Rows are points. Each copy is the shape, with its points in the same order, turned, moved and blurred by noise. Is it also mirrored, or only turned?
In the rows, 128 means zero.

Shape:
[[ 96  78 174]
 [113 109 184]
 [131 127 104]
 [ 90 123 140]
 [183 124 115]
 [106 145  93]
 [ 74 148 104]
 [131 113 153]]
Copy 1, 8 rows:
[[ 99  54 139]
 [ 77  83 144]
 [146 118 113]
 [127  90 157]
 [106 151  66]
 [159 130 137]
 [168 112 169]
 [110 103 123]]
Copy 1 is: mirrored
Copy 2:
[[ 80  67 123]
 [119  71 129]
 [123 155 125]
 [108 113 155]
 [153 143  79]
 [126 161 150]
 [100 149 179]
 [123 103 116]]
Copy 2 is: only turned
Copy 3 (8 x 3):
[[107 174  91]
 [146 160  92]
 [124  95 141]
 [131 153 140]
 [130  63 104]
 [124 106 170]
 [134 148 182]
 [134 134  99]]
Copy 3 is: mirrored

Shape:
[[124 143 146 143]
 [202 156  68 138]
 [136 155 142 144]
 [101 126 112 148]
 [133 131 106  79]
 [ 99 103 139  68]
 [152 116 128 137]
 [115 167 177 155]
 [123 129 145  85]]
Copy 1, 9 rows:
[[107 120 120 158]
 [163 191 160 197]
 [106 125 124 170]
 [145 109  93 147]
 [161 103 172 152]
 [150  67 159 107]
 [127 145 137 138]
 [ 71 102 106 172]
 [130  86 165 138]]
Copy 1 is: mirrored
Copy 2, 9 rows:
[[118 129 133 149]
 [ 83 206  79  93]
 [107 142 125 155]
 [107 112 140 107]
 [136 119  71 115]
 [170  81  90 127]
 [135 159 121 122]
 [106 128 150 184]
 [153 110  90 147]]
Copy 2 is: mirrored
Copy 3:
[[132 152 152 156]
 [167  85 156  78]
 [148 143 160 155]
 [122 172 125 130]
 [ 79 114 154 125]
 [ 52 139 129 164]
 [132 121 123 146]
 [148 167 172 191]
 [ 83 126 152 161]]
Copy 3 is: only turned
Copy 4:
[[120 117 144 114]
 [206 151 137 189]
 [138 114 154 127]
 [119 149 109 122]
 [114 107 108 178]
 [ 86  86  86 141]
 [151 106 113 130]
 [113 114 180  99]
 [ 99  89 128 150]]
Copy 4 is: mirrored

Shape:
[[139  93 152 126 123 160]
 [153 201 181 185 157 126]
 [108  84 149 108 118 155]
 [138 100 103 164 125 161]
 [155 152 106 126 112 151]
 [139  81 121 110 155 157]
 [113 127 178 115 105 115]
 [ 95  84 100 119 152 151]
 [138  98 120 142 115 126]
 [106 135 181  84 125 138]
 [158 197 181 156 144  97]
 [137  95 146  90 119 121]]
Copy 1 (12 x 6):
[[153 112 147 155 140 128]
 [120 147 180  73  51 110]
 [179 104 135 147 154 154]
 [145 103 119 175 110 101]
 [101 131 133 171  95 144]
 [167 133 122 167 158 113]
 [145 104 147 102 135 176]
 [184 110  87 165 134 126]
 [127 100 117 141 130 118]
 [162 136 156 116 129 193]
 [ 99 150 169  68  75 136]
 [140 122 123 137 167 157]]
Copy 1 is: mirrored
Copy 2, 12 rows:
[[ 90  91 123 147 145 169]
 [147 100 112  80 222  99]
 [ 82  86 132 173 127 151]
 [118 143 109 147 146 178]
 [129 111  75 118 127 144]
 [120  89 136 154 121 187]
 [ 77  85 132 131 140 100]
 [131 118 143 185 112 161]
 [ 97 129 124 132 126 156]
 [ 96  48 126 150 132 102]
 [134  92 120  63 186  87]
 [ 89  81 139 131 102 146]]
Copy 2 is: only turned
Copy 3:
[[158 125 121 130  67 148]
 [160 169 210  76 123 111]
 [139  91 101 131  80 152]
 [144 149 119 137 117 189]
 [121 168 110  94 104 142]
 [178 122  93 140 104 145]
 [119 100 162 131  72 110]
 [144 107  83 145 134 152]
 [135 146 119 149 102 155]
 [126  82 138 114  77 101]
 [133 175 200  88 108  82]
 [132 120 105 147  67 112]]
Copy 3 is: only turned
Copy 4, 12 rows:
[[139 137 103 131 139 100]
 [210  64 113  91 151 178]
 [127 152 118 119 144  78]
 [153 150  90 152 102 133]
 [147  97 119 141  88 121]
 [147 148 134 169 131  96]
 [115 106 120  82 157 118]
 [150 186 144 143 111 100]
 [122 141 104 146 124 140]
 [139 106 142  85 149  81]
 [171  59 133  85 153 177]
 [103 126 138 133 147 101]]
Copy 4 is: only turned
